Rows are points. To make a cloud, some directions were put in groups of two or more. Within a group, all points are equally far from the middle, so they leave a hole (a ring in 2 directions, a hollow ball in 3). The other directions are filled evenly. Then the cloud was stretched, turned, moved and blurred a little. Count the holes, and give their numbers of directions, smallest first.

Cloud (21 x 3)
0.03	0.64	-0.48
0.81	0.29	-0.30
0.63	-0.52	0.47
0.20	0.25	-0.23
0.63	0.48	0.14
0.05	0.17	0.06
0.04	0.64	0.70
0.03	-0.41	0.51
0.37	0.25	-0.54
-0.10	0.79	0.56
-0.08	0.05	-0.28
0.38	0.09	-0.65
0.20	-0.62	0.37
-0.05	-0.46	-0.37
0.79	-0.47	0.13
-0.20	-0.16	0.25
0.45	-0.08	0.03
0.29	-0.64	-0.52
0.05	0.66	0.09
0.39	-0.46	0.18
0.63	-0.16	0.62
Holes: 0

Cloud (54 x 6)
-0.72	-0.08	-0.15	0.53	0.14	0.20
0.66	0.18	0.40	-0.11	0.23	0.22
0.65	-0.06	-0.08	-0.47	0.20	-0.03
-0.57	0.21	0.33	-0.17	-0.27	0.71
0.45	0.09	-0.11	-0.47	0.05	-0.68
-0.88	0.38	0.24	0.22	-0.02	-0.74
-0.02	0.39	-0.03	-0.72	0.53	0.04
0.06	0.61	-0.21	0.07	-0.18	-0.96
-0.04	-0.40	-0.33	0.69	-0.05	-0.03
-0.65	-0.09	-0.28	-0.29	-0.73	-0.14
0.31	0.34	-0.14	0.84	-0.41	0.00
-0.11	0.72	0.47	-0.66	-0.14	-0.35
-0.28	-0.21	-0.02	-0.35	-0.86	-0.22
0.00	0.80	-0.37	-0.32	-0.47	-0.11
0.30	0.32	-0.25	0.30	0.51	-0.48
-0.56	-0.46	-0.21	0.01	0.32	-0.50
0.36	0.18	-0.27	-0.12	0.21	-0.86
-0.01	0.79	-0.31	-0.37	-0.46	-0.05
0.11	-0.10	0.29	0.08	-0.88	0.28
0.33	-0.48	0.53	-0.23	0.01	-0.07
0.17	0.86	0.28	-0.18	-0.51	0.23
0.01	0.90	0.25	0.52	-0.30	0.20
-0.24	-0.39	0.80	-0.14	-0.13	-0.24
-0.44	0.86	-0.40	-0.05	-0.33	-0.44
-0.32	0.52	0.06	-0.74	0.19	-0.55
-0.30	0.37	0.50	-0.06	0.42	0.53
-0.41	-0.53	-0.24	-0.49	0.25	-0.06
-0.59	0.72	0.23	0.49	-0.17	0.29
-0.61	-0.28	-0.45	0.42	0.01	0.07
0.46	0.19	0.10	0.58	0.33	-0.15
-0.60	0.27	0.26	0.41	0.18	0.47
-0.26	0.71	-0.32	0.49	0.21	0.10
-0.59	0.02	0.39	0.35	-0.41	0.57
-0.15	0.70	0.06	0.19	0.16	-0.93
0.48	-0.16	0.31	0.53	0.07	0.17
0.31	0.71	0.48	0.34	-0.63	-0.05
-0.68	0.46	0.84	0.06	-0.08	-0.35
0.46	0.17	-0.32	-0.39	0.38	-0.44
-0.17	0.47	-0.55	-0.18	0.48	-0.02
-0.29	-0.13	-0.17	0.51	-0.69	-0.76
-0.93	0.30	0.19	0.27	-0.14	-0.72
0.16	0.16	-0.32	0.05	-0.57	-0.86
0.06	0.13	0.24	0.75	-0.70	-0.55
0.39	0.36	0.05	0.57	0.41	-0.14
0.23	-0.31	-0.17	-0.33	-0.14	-0.77
0.19	0.56	0.08	-0.66	-0.04	-0.61
0.19	0.56	0.69	0.10	0.43	-0.30
-0.73	0.38	0.05	-0.56	-0.53	0.01
0.40	-0.41	0.57	0.05	0.07	0.02
0.52	0.09	-0.41	-0.22	-0.31	0.28
0.61	0.02	0.25	0.10	-0.16	0.48
0.03	0.08	-0.21	0.83	-0.70	-0.25
-0.67	-0.12	0.19	0.36	0.49	-0.09
-0.91	0.24	0.41	0.43	-0.36	-0.49
Holes: 3 (2, 2, 2)
